Rows are points. Any point is a mix of the corners, with weights that add up to 1. It lies inside the corners' shape when no weight is negative. Is each point inside? If not, which corners have a negative weight?
In the rows, 128 means zero.

Corners:
(1): [ 42 111]
(2): [131  92]
(3): [199 137]
Points:
[ 99 103] -> inside
[131 132] -> outside (2)
[ 62 110] -> inside
[123 135] -> outside (2)
[44 93] -> outside (3)
[ 54 119] -> outside (2)
[169 109] -> outside (1)

Corners:
(1): [164  91 174  79 160 121]
(2): [168 152  71  91 138 101]
(3): [ 57 118 103 176 142 132]
(4): [ 77 161  71 249 122  55]
(5): [169  82 151 115 176 170]
(6): [144  99 124 104 107 162]
(7): [115  90  51 150  77  87]
Points:
[ 93 117  93 202 130 122] -> outside (1, 2)
[144 100 125 115 128 152] -> inside
[151  98 147 107 151 123] -> inside
[114 117  98 157 132 128] -> outside (1)

Corners:
(1): [ 73  88 139 190 170 101  94 230 135 249 118]
(2): [133  94 160  91 157  90  95 206  47 139 207]
(3): [ 95 125 155  36 147 188  66  84 200 114 130]
(4): [ 91 115 182 157 242 137 180 175 119 166 113]
(5): [106  91 156 124  75 108 107  38 131 151  88]
(6): [211  86 154  95 149 127  41 203 159 118 190]
(7): [127 151  79 131 130 174 122  82 147  83 161]
(8): [ 97 122 116  77  29 140 138 103 193  76  58]
(9): [101 122  63 118 198  91 132 121 151 149  55]
(10): [101 181 161  95 115  92  76  85 190 134  84]
(11): [ 94  83 121 158 147  89  73  50 121  15 200]
(12): [127  87 130 173 168 156   9 212  49 153 133]
Points:
[123 112 135  91 110 112 110  64 157  68 147] -> outside (1, 12)
[ 95  99 115 132 158 120 108 130 108 121 128] -> outside (6, 10)
[113  85 140 134 118 133  88 129 114 122 141] -> outside (9, 10)
[ 97 140 101 113 101 151 105  85 145 130  97] -> outside (4, 6, 11)
[111 107 137 134 174 116  93 135 132 130 145] -> outside (8)
[115 126 111 122 135 145 103 102 158 113 126] -> outside (2)
[117  96 100 175  77  95  56  76 128  99 110] -> outside (2, 3, 4)

Corners:
(1): [166  92 100 125 113  71 132  94 101  84 133 130 141  95  99 114 110 142]
(2): [132  98 172 146 105 137 156 147 145 122 101  55  82 150  90 110 139 142]
(3): [127 152 165 134  93 105 127 106 132 121 136  76  68 153 108 128 152 133]
(4): [125 101  97 145 103 126 112  80 149 127 133 166 110  70 129 109  93 155]
(5): [125  78 115 172 115 117  94  92 105 124 134 105 143  68 104 121 140 176]
(6): [114 154  99 106 123  99 162 188 144  96 111 170 133 108 211 168 147 117]
(7): [135 111 100 172 114 144 162  67 102 109 145 123 123 110 102 130 123 153]
(8): [150 121  97 130 155 121 135  86 139 107 119 148 108 101 126 126 144 176]
(9): [116 128 110 109 121  93 166 161 118 164 127 144 159 163 165 107 145 137]
(10): [ 76 164 153 121 100 146 113 120 155 113  86  79 123 156  79 132 145 117]
(11): [124 143 106 151 140 102 142 167 161 111 135 103 131 138 147  90 146 122]
(12): [158 180 170 147  91 134 138 134 133 155  58  63 122 146  83 101 149 122]
(13): [165 104  74 124 126 120 129  81 104 149 112 104 140 102 100 163 118 113]
(14): [132 136 124 110 157 128 135 162 108 106 110 152 162 168 203 119 125 106]
(15): [173  87 130 104  88 154 124  52 122 115 140 113 143  77 115 102 131 152]
(16): [106 146 120 155  85 134 137 104 147 107  60  49  75 149 115  84 148 125]
(17): [143 102  90 138 130 161 113 104  99 105 111 162 133 103 110 112 176 104]
(18): [ 98 161 121 115 169 121 159 140 112 122  98 125 123 107 167  96 141 101]
(19): [120 161  97 100 139 129 139 211 109  96 129 142 140 136 180  96 130 162]
Points:
[148 117 110 143 101 137 124  95 134 106 114 116 103 103  93 126 146 137] -> outside (5, 9, 14, 18)
[112 155 102 131 136 114 135 163 107 112 105 128 143 139 156 122 147 113] -> outside (2, 4, 8, 15)
[129 124 118 125 118 114 130 127 126 121 113 117 130 123 129 112 140 135] -> outside (7)
[135  98  72  90 176 108 150 191 116 125 175 218 150  87 249 160 142 138] -> outside (1, 7, 10, 12, 16)
[105 120 115 126 123 132 134 134 125 102 120 134 137 121 146  99 144 127] -> outside (3, 8, 12, 13)
[131 126 119 132 113 124 134 111 127 118 117 112 115 115 115 113 142 138] -> outside (14)
[123 134 119 135 114 124 137 117 129 116 100 102 114 127 127 108 141 130] -> inside
[130 140 133 132 113 133 135 122 126 131 100 101 118 129 118 121 142 132] -> outside (1, 11)
[133 117 126 140 112 122 132 112 120 129 119  92 127 129 106 106 126 139] -> outside (6, 8, 17)

Corners:
(1): [128 141 127 115 124 124 114 118 130 161 184 124 140 153 131 141 142 128
 105 113]
(2): [151 162 130  93 132 121 147 128 109 170 135 149 124 147 129 136 132 140
 160 136]
(3): [130  91 152 132 131 138  75 125 154 158 130 123 156  93 106  87 119 122
 145 131]
(4): [103 133 138   7 123 187 140 115 139 169 120 134 182 123 127 119 134 138
 127 114]
(5): [144 142  82 136 108 140 141 170 127 146 121 126 126 116 151 126 114 102
 145 147]
(6): [119 122 143 102 122 135 125 130 124 156 119 146 127 108 111  97 138  96
 100 133]
(7): [141  73 124 135 135 126 124 115 117 145 126 112 130 134 103 138 133 102
 147 146]
(8): [128 143 136 128 126 126 143 117 125 166 108 115 165 172 112 134 120 129
  88 145]
(9): [142 161  95 128 122 116 123 178 128 142 110 118 117 110 107 147 147 135
 148 133]
(10): [137 114 151 142 129 168 122 135 123 146 153 111 128 105  97 116 136 126
 119 172]
(11): [117 145 124 130 134 125 162 159 169 161 150 118 119 120 131 120 134 130
 140 119]
(12): [ 88 129 142 136 126 123 145 152 138 168 142 115 180 123 128  93 149 134
 129 136]
(13): [ 87 121 130 118 109 113 145 124 115 152 117 120 136 112 120 138  90 130
 128 119]
(14): [140 105 135 139  89 124 150 178 141 150 124 126 141 131 128 156 143 128
 149 116]
(15): [145 118 134 138 127 156  94 126 112 143 114 114 118 106 111  93 145 135
 144 122]
(16): [139 140 120 103  79 128 151 117 129 106 139 133 142 127 107 108 132 107
  83 152]
(17): [137 144 102 147 129 119 126 133 136 136 106 107 146 104 153 152 151 134
 127 154]
(18): [128 133 100 118  81 138 152 137 145 162 109 149 132 154 123 125 146 140
 117 178]
(19): [119 151 140 131  87 164 116 133 144 156 135 143 140 120 103 123 155 100
 155 134]
(20): [153 137 158 152 128 121 100 120 119  13 104 128 111 172 113 121 145 122
  71 214]
(21): [139 142  90 123 130 127 155 114 120 131 143 188 131 126 110 141 135 116
 135 112]
Points:
[147 153 123 112 124 144 115 124 125 132 134 121 120 128 117 125 141 109
 109 147] -> outside (3, 12, 13, 14, 18, 21)
[131 131 124 114 116 138 132 131 133 157 132 128 136 124 118 129 131 124
 128 133] -> outside (12, 20)
[131 133 121 117 125 131 133 127 125 137 130 129 135 127 118 121 131 126
 116 144] -> outside (14, 19)
[122 122 128 124 116 130 132 132 125 147 124 123 136 123 118 128 125 125
 130 131] -> inside
[131 132 125 119 114 133 135 133 125 143 125 128 140 134 121 133 137 125
 123 142] -> outside (3, 11)
[129 132 124 120 115 133 132 132 133 148 134 129 141 135 121 127 136 128
 125 139] -> outside (6)
[121 112 144 116 116 141 128 132 129 132 122 140 128 112  94 109 139 123
 140 142] -> outside (1, 5, 8, 17)
[119 112 111  87 103 119 155 132 123 182 129 143 164 140 115 129 119 118
 122 118] -> outside (10, 11, 15, 17, 19, 20)
[127 143 127 116 120 134 134 139 133 144 136 132 139 124 122 126 133 125
 124 134] -> outside (7, 15, 18)

Corners:
(1): [114 134 115 100 131 109 107 134 159 126 156 143 148  89 149 150 159 145
 104 140]
(2): [181  91 100  93 142 161 104 101 142 177 118 156 126 130 123   7 130 151
 181  93]
(3): [123 159  96 110 145 139 175 135 119 112 142 127 132 153 138 148 122 153
 150 130]
(4): [129 127 124 116 155 121 114 123 116 107 133 115 132 101 108 109 133 123
  98 148]
(5): [106 128 128 102 120 140 115  87 123 110 117 145 155 112 125 151 116 143
 101 128]
(6): [114 119 117 137 127 127 139 124 127 132 123 150 140 168 121 158 147 100
 102 127]
(7): [ 93 120 109 113 151 110 106 149 141 119  92 140 147 149 131 162 113 153
 125 128]
(8): [152 104 132 171 142 120 151 137 123 128 159 151 131  92 127 168 121 119
 185 146]
(9): [104 116 145 106  57 153 109 118 121 139  93 117 146 137 122 166 165 144
  85 204]
(10): [110  97 135  87 124 109 106 121 121  70 146 102 102 105 156 165 123 129
 112 117]
(11): [142  94 104  99 129 112 138 129 145 144 142 151 131  97  93 130 116 155
 106 108]
(12): [116  93 115 108 150 208 117 141 141  57 147 127 134 138  98 158 112 148
 111 143]
(13): [101 117 129 107  97 152 115 133 137 155  86 108 151 120  88 147 126  70
 156 114]
(14): [ 95  83  94 118 146 115 148 115 132 137 121 147 141  98 137 134 116 106
 129 137]
(15): [107 108 140 102 120 146 156 141 124 131 130 174 151  94 132 110 125 145
 130 115]
(16): [118 108 117 105 134 129 161  75 114 150 138 164 114 110  89 107 149 133
 239 102]
(17): [134 111 119 108 117 148 118 119 122 116  98 144 131 100 134 148 179 137
 106 131]
(18): [ 90 107  90 174 122 155 122 120 118 124 113 119 144 130 120 138 150 139
 126 127]
(19): [105  97 140 127 153 121 169 126 161  94 120 112 149 144 140 171 127 141
  96 136]
(20): [ 94 144 129 101 130 116 116 135 169 123 100 136  91 109 146 157 115 151
  84 142]
(21): [179 129  80 105 150 122  92 123 159  11 155 144  89 114 125  57 129 153
 150 117]
Points:
[108 107 119 126 133 127 125 128 137 104 133 137 127 116 124 145 131 142
 116 144] -> outside (2, 3, 5, 13, 17)
[105 118 120 117 125 134 127 125 121 132 117 135 139 115 116 154 136 122
 124 135] -> outside (2, 19, 21)
[ 96 132 122  99 118 108 142 113 131 126 131 126 132  96 116 136 129 129
 139 127] -> outside (2, 6, 7, 8, 12, 17)
[117 126 114 110 128 119 123 124 137 130 120 141 122 109 133 130 131 137
 123 130] -> outside (12, 19)
[123 121 115 110 141 125 128 129 148 127 128 141 136 123 118 137 121 132
 131 136] -> outside (10, 15, 17, 18)
[116 111 122 118 127 138 134 122 130 128 130 139 137 111 125 138 134 131
 123 132] -> outside (7, 21)
[122 112 115 112 138 130 131 123 137 117 130 137 131 118 127 131 130 136
 130 122] -> outside (9)
[109 120 114 118 114 128 128 119 126 126 120 141 130 115 123 151 144 131
 132 131] -> outside (2, 4, 12, 19)

Corners:
(1): [210  34 127 153 129  70 166 152  86 145 117 185 175 139 153 194 122 176
  55  47]
(2): [189 157 206 129  62 176 137  85 109 174 137 234 218 175 138 107  62  94
 152  56]
(3): [159  53 215 110 122 144  92 121  87 167 113  83  82  99 196 147 179 128
 160 121]
(4): [ 75  37 186 114 132  99 240 196 143  71 121  67  90 170  95 123  92 205
 129  56]
(5): [197 184  81 215  67 150 139 193 207  87  96 160 210 113 126  97  86  23
  73 169]
(6): [201 132 126 167 223  68 117  65 209 167 116 115 219 105  55 197  89  73
  72 133]
(7): [126 139 160 106 150 136  87 159  42 192  67 126 192  80 141 129 102 110
 121 116]
(8): [200 166 195  91 145  87 222 142 126  63 118 102 110 133 125 192 163 142
  66 114]
(9): [ 57  65 169  79  87 122  62 123 158 162 146 120 108 108 121 122 187  93
  31 137]
(10): [118 141 141 121 169 136 109 138 197 181 154 210 186  87 140 153  85 138
  88 190]
(11): [112 125 113 177  77  98  69  93 170 162 194 150 180 172 107 162 126  74
 106 130]
(12): [ 84 152 171  53  83  38  91  74 109 155  53 183 130 164 154  93 158 117
  94 142]
(13): [190 129 227 175  94  76 127 195  58  81  98 182 146  99 163  98 115  52
  61 169]
(14): [151  77 136 106 133 169  84 186 193  71 147 152 106  88 148 130 112 108
 134  95]
(15): [ 97 187 151  72 188 101 112 148 120 146  52 162 157 189 208 110 164   7
 105 146]
(16): [152  56  90  58 216 168 144 101 159  59 118  67 134 179 192 199  29 127
  54 136]
(17): [195  46 157 129 117 161 216 177 114 114 131 119  98 178  33 181  59 142
 161 139]
(18): [113  96 121  86  93 147 197  61  87  77  94 161 187 149 191  98  95  45
 134  97]
(19): [161 107 119 186  64 105 190 131 172 144 140 138  81 103  56 131  54 128
 120  88]
(20): [136 107 117 195 200 164 110 116 114  98  56 105 105 208  63 178 162  96
 101 168]
(21): [152 114  87 163 158 141 135 152 168 148 170 153 151 171  29  68 141 154
 134 162]
Points:
[138 101 160 122 100 103 125 156 147 132 141 161 129 129 148 122 132 135
  86 114] -> outside (6, 7, 17, 18, 20)
[159 121 149 114 110 133 136 140  99 120  86 142 135 140 146 117 124  87
 110 117] -> outside (4, 6, 10, 11)
[161 117 138 139 129 124 123 114 133 138 115 149 151 131 121 143 118  91
 101 131] -> outside (4)
[125  56 171 151  40 159  87 171  44 101  87 150 135 133 248 103 120  48
  83  53] -> outside (6, 8, 10, 12, 17, 21)
[147 117 164 130 135 114 132 151 117 121 107 150 149 130 142 132 111  96
  92 138] -> inside
[157  96 144 137 126 129 139 138 145 120 131 133 147 123 119 150 109 114
  92 121] -> outside (12, 15)

Corners:
(1): [ 95 132 120 169 110 101 132  82 156 134 150  92 167 129 188  69 140  96
 145  87]
(2): [138 168 133 111 100 118 100  98 120  90 135 104 132 108  60 180  70 122
 107 144]
(3): [177  87 153 156 178 101 144 125  85   7 112 115  97 167  69 166 139  90
 125 212]
(4): [118 208 149 118 132 166 109 127  97 146  51 101 165  95  73 128 167 119
 170 125]
(5): [137 109 208 111 146  98 143 145 101 106 144 175  71 114 113 155  42  77
 177 160]
(6): [ 77 105 112 128 102 183 117 124 142 143 125  88 159  85 119 139 166 183
 127 116]
(7): [150 117 185  97 179 126 184 133 101  76 127  97  83 143 138 186 130  83
 112  93]
(8): [139 190 164 170 117 124 100 156 177 160  57 116 153 103 132  65 125 184
 109  77]
(9): [174 124 149 136  84 105 190 164  87 104 137 133  78 180 112 138 131  64
  66 163]
(10): [140 120  78 154  89 120  76 121 186 162  85  94 141 177 114 113 118 168
 209  96]
(11): [128 165  53 113 123 176 181 132 196  99 133 154 166  70 134 121 166 147
 172  92]
(12): [180  91 125 146 137 150 123 124 122  72 140 141  60  78  42 128 162  37
 102 132]
(13): [141 120 173 144 140  91 154 114 117 102 155 190  99 167  40 151 151 126
  90  94]
(14): [148 151  77  66 151 159 100 199 154 120 166  84 184  98  93  59 160 141
 163 104]
(15): [ 96 160  54 154 142 198 127 100 102 140 119 113 178  92  99  96 109 173
 143  52]
(16): [184 194 159 155 133 159 186  76 143 187 113  38 127 128 145  84 145 176
 130 128]
(17): [124 174 140 134  89 179  89  90 144 115 105 119 137 111 166  81 147 212
 174  74]
(18): [153 118 119 104 186 100 132  85  90  79 129 157  42 141 155 231 125 103
  77 186]
(19): [174 169 116 195 102 145  85 130 122 140 120 144 180  76 111 159 156 173
 169  62]
(20): [208  68 129  85 131  69 160  87  87  84  91 143 129 134  67 178 134 112
  56 158]
(21): [ 91 169  88 126  85  64 108 134 124 126  76  87 117  98 118 102 141 217
 171  91]
Points:
[139 158 118 117 126 148 115 126 136 125  96  98 145 109 115 137 123 173
 159 112] -> outside (1, 9, 12, 13)
[160 161 115 135  97 111 138 138 157 141 115 108 150 120  87 103 165 126
 121  72] -> outside (3, 5, 6, 15, 17, 18)
[155 150 138 143 121 133 129 117 114 126 117 111 131 116 101 115 139 139
 120 128] -> outside (7, 10, 11)
[121 153 106 115 131 149 110 108 122 119 103  90 160  99 127 138 136 161
 178 121] -> outside (8, 9, 12, 13)
[133 143 122 137 128 140 132 110 125 124 120 112 134 115 117 123 128 142
 133 110] -> inside
[183 125 164 143 149  77 102 111 122 111 103 112  93 145  82 155 122  98
 136 139] -> outside (6, 9, 11, 15, 17)
[141 135 126 131 127 116 130 110 123 108 119 115 121 123 116 137 131 126
 125 126] -> inside
[146 140 120 128 119 129 127 109 117 113 123 120 130 118  98 142 133 132
 135 130] -> outside (7, 8)
[120 133 117 126 116 150 127 123 136 120 125 110 142 103 108 136 141 149
 132 117] -> inside

Corners:
(1): [171 168 142 133 102 115  99 118 151 130 144 165 134 120 145  57 108 171
 130 123]
(2): [168 110 167 136 144 128 149 139 206  47 155  86 122  86 111  90  65 152
 178 127]
(3): [199 116 216 138 120  96 113  98 133 116 138 121 144 126 113 106  61 154
 219 146]
(4): [ 49 166 120  88 140 137 157  93 124 135  69 121 155 143 106 106 168 125
 131  84]
(5): [130 120 135 211 129  91 109  94 135  73 181 119  91 134 116  93 120 166
 217 122]
(6): [ 99  35 143  82  58 119 103 155 121  74 159 154  35 162 155 120 140 132
 158  84]
(7): [ 13 127 117  61 108 162 148 132  71 123  87 108 129  48 159 165 173 204
 135  99]
(8): [137 143 142 162  81 102 184 167  85 104 186  93  88 136 106 113 130 131
 151  61]
(9): [177 141 139 132 122  71  95 112 187 155 155 109 110  62  58  76  92 120
 180 155]
(10): [ 57 110 142 108 165 140 177 128  61 120  73 156 162  38 129 113 194 176
 157 108]
(11): [110 101 105 165  57 161 147 107 145 107 167 118 143 137 129 171 212 130
 137 117]
(12): [ 63 223 115  58 223 137  95 118  54 103 130 121 175 118  58 120 186 171
 111 127]
(13): [234 121  87 162 110 102 122 118 168 116 129 124 108 130 127 142  84 165
 146  92]
(14): [157 163 134 157 144  99 101 146 154 109 129 116 151 114 114  85  91  82
 135 170]
(15): [ 61 131  95 122  81 152 185 172  79  62 159 180  75 160 109 146 111 149
 169 136]
(16): [  7 127 167 151 162 148 124 114  86 130 112 136 135  75  99 155 150 171
  90 100]
(17): [192 124 145 194 116 140 124 169 183 159 153 117 120 142 123 112 109 176
 182 139]
(18): [173 171 182 164 126 130 107 140 178 109 137 120 112  69  89 108 116 116
 204 104]
(19): [ 21 178 119  93 197 164 179  98  67 113 142 146 116 105 190 137 187 155
 108 105]
(20): [152 125 179 163 108 102 123 137 132  77 145 131  36 120 118 132 151 181
 146 166]
(21): [ 83 135 141  83 138 224 132  92  74 142 103 103 123  83 112 113 116 154
 150  94]
Points:
[105 130 151 137 117 135 128 119 127 125 129 136 123 103 127 115 142 141
 160 130] -> outside (2, 8, 12, 13)
[109 147 155 157 136 142 138 123 109  96 150 126 115  98 116 123 142 174
 175 122] -> outside (4, 6, 9, 13, 14)
[131 139 140 134 139 130 131 129 121 108 132 128 121 120 117 110 110 146
 153 103] -> outside (7, 9, 11, 20)
[108 139 129 128 122 138 135 129 126 109 135 127 117 111 120 118 140 148
 145 111] -> outside (3)
[102 129 140 125 127 141 133 127 118 105 127 123 112 112 128 121 149 152
 142 101] -> outside (3, 9, 15)
[119 146 140 139 134 129 136 126 125 115 131 124 129 102 111 118 131 152
 154 123] -> outside (6)

Corners:
(1): [ 98 115  68 113 104 169 151 198 131 196  74  98  81 105  90 207  95  69
 125 154]
(2): [106 149  53 113 117 126  61 185 144 124  98 114 145 103 186 117  89 123
 139 148]
(3): [128 144  97  82 152 110 113 172 117 170  78 145 115 100 111 168 144 162
 160 214]
(4): [129 128 129  82  74  51 134 147 202 142 140 118 182  75 162  63 178 167
  91 155]
(5): [146 139  38 164 200 159 180 133 135 210  95 110  91 196  95 200 108 137
 167 136]
(6): [132 198 136 134 131  62  67 129 201 170 187 131  72 150 130  96 172 156
 110  96]
(7): [207 104 140 101 214 135 103  80  93 148 156 116 102 193 103 132 118  72
  81 125]
(8): [108 132  97  62  50  86  74 136 172 136 103 153  85  75 221  83 117 188
 121 151]
(9): [ 61 158 129  59  90  79 123 151 131 112 171 138 122  56 181 103 118 195
  93 131]
(10): [173 162 149  99 132  87 125  56  73 161 224 101 165  88 110 117 110  67
 146  57]
(11): [115 221 168  87  86  70  75 129 178 150  99 178 139 149 110  55 169 165
  80  70]
(12): [112  97 142 167 159 126 119  63  98 185 141 126 102 189  92 219 113  66
 169  90]
(13): [131 116  48 110 151 163 144 193 152 132 135 147  89 167  89 166 151  94
 184 149]
(14): [117 177  80 108  69 103 131 167 129  71  79 133 120  80 185 133 170 167
 118 113]
(15): [181 126 108 145 143 194 108 100 142 185 180 142 147 138  97 224  95 113
 116 117]
(16): [121  99  81 119 173 134 137 173 199 114  73 152  94  60 112 164  98 139
 150 145]
(17): [124 117 129 178 200 176 142  89 101 235 169 158  97 108  77 130 150 101
  99 108]
(18): [150  81  82 214 144 151 132 143  87 181  99 159  85 142   7 167 101 109
 147 198]
(19): [169 164 194 138 128  96 154 126 124 137 167 162 152 134 194 117 105  86
 100 120]
(20): [181  78 157 165 153 145 122 177 106 170 145 112  85 148  60 127 145 151
 144 100]
(21): [110 161 187 102  78 118 129  74 210 124 171  93 144  97 145  28 175 147
 117 130]
Points:
[135 132 107 123 145 130 114 135 138 160 140 120 104 131 121 149 110 118
 141 136] -> outside (4, 11, 14, 17)
[123 132 106 118 117 122 121 144 138 157 119 127 112 116 130 144 122 119
 127 134] -> inside
[127 161 115 102  90 104  91 151 164 140 116 142 116 137 144 127 144 126
 121 152] -> outside (5, 9, 10, 16, 17, 20)
[123 136 120 105 121 122 142 145 100 141 118 131 100 138 116 150 133 117
 147 136] -> outside (2, 4, 6, 15, 16, 17)

Corners:
(1): [140 135 114  82 129 164 174 108 122 115 159 173 146 179 125 185 110 150
 159  83]
(2): [ 82 152 121 120  99 120 102 145 141 110 134 116  73 164 139 167 151  80
 120 134]
(3): [ 54 178 122 150 112  78 141 116 157 118 158  21 144 118 122  37 154 129
 130 134]
(4): [ 89 129  22 146  90  76 105  99 120 210  83  69 107 132 172 180 136 138
 118 170]
(5): [146  58 146 163 160 129 170 132  40 100 127 180 133 147 187 112 196  71
 138 145]
(6): [ 71 129 121 132 125 149 124 131 113 140 106  86 124 183 140 147 142 160
 148 151]
(7): [236  72 159 151 140 142 199 124 128 155  73 156  97 109 186   7 115 135
 156 160]
(8): [177 179  48  84 157  58 103 120 133 149  57 106  21 111 154  86 182 161
  89 132]
(9): [178 142 187 169 105 131 123 149 133 143 107 194  99 124 176 139  63 153
  91 117]
(10): [179 138  84 168 154  80 118 121 126 142 136 120 110 184 128 128 136 115
 124 161]
(11): [ 72 133  78 143 121 144 134 146 113 104 118 148 129 161 112 167 113 159
 104 185]
(12): [127  96 156 174 108 146 128 105 106 102 134 149 114 188 150  98  28 144
 154 157]
(13): [ 86 131 130 159 175 150 235 109 105 216 129  79  82  92  63  75 167 178
 171 124]
(14): [155 153  68 119 138 187 113 147  32  94 142 159  97 183 132  95 148 144
 162 123]
(15): [152 173 186  76 133 173  93 115  15 133 125 177 133 159  51  92  94 112
 178 126]
(16): [136 147  92 172 109 120  50  50 144 115  94  78  96 183 126 193  83 124
  90 195]
(17): [ 38 208 120 140 170 134  93 158 147 126 125  84 148 138  38  89  96 139
 205 110]
(18): [ 69 105 192 178 121 128  75 105 153 138 196 142 149 133 128  86 148 101
 200 107]
(19): [106 103 111 165 103 108  88 152 144 151 150  63  93  91 152 138 184 152
 176 108]
(20): [126 175  93  53 169 176 143 195 109  77 148 157 140 158 230 194 126 161
 177 144]
(21): [141 210 185 139  65  94 102 105 135 164 120 134 121 143  97 165 101 140
 233  96]
Points:
[115 133 122 145 126 137 128 127 110 134 132 126 118 149 132 128 127 137
 153 137] -> outside (8)
[168 175 150 146 128 113  79 130 124 120 124 139 107 136 116  80  93 139
 154 136] -> outside (1, 2, 4, 5, 6, 13)
[132 142 108 144 121 120 131 129 132 137 117 114 102 147 143 126 117 146
 136 141] -> outside (5, 15, 18)
[124 135 103 142 131 123 127 125 127 147 121 123 101 145 142 145 145 134
 144 136] -> outside (3, 12, 15)
[122 143 101 131 131 133 122 129 115 135 120 119 101 144 130 117 126 147
 136 142] -> outside (5, 21)
[117 131  99 151 124 107 150 126 126 145 115  99 105 140 126  97 148 140
 149 140] -> outside (9, 15, 16, 18, 20)
[106 143 157 126 114 123 116 121 129 123 134 114 100 141 147 130 130 135
 150 121] -> outside (4, 7, 10, 11, 14, 17)
[121 128 118 149 126 121 131 128 122 132 127 122 112 145 150 126 135 130
 148 138] -> outside (15)
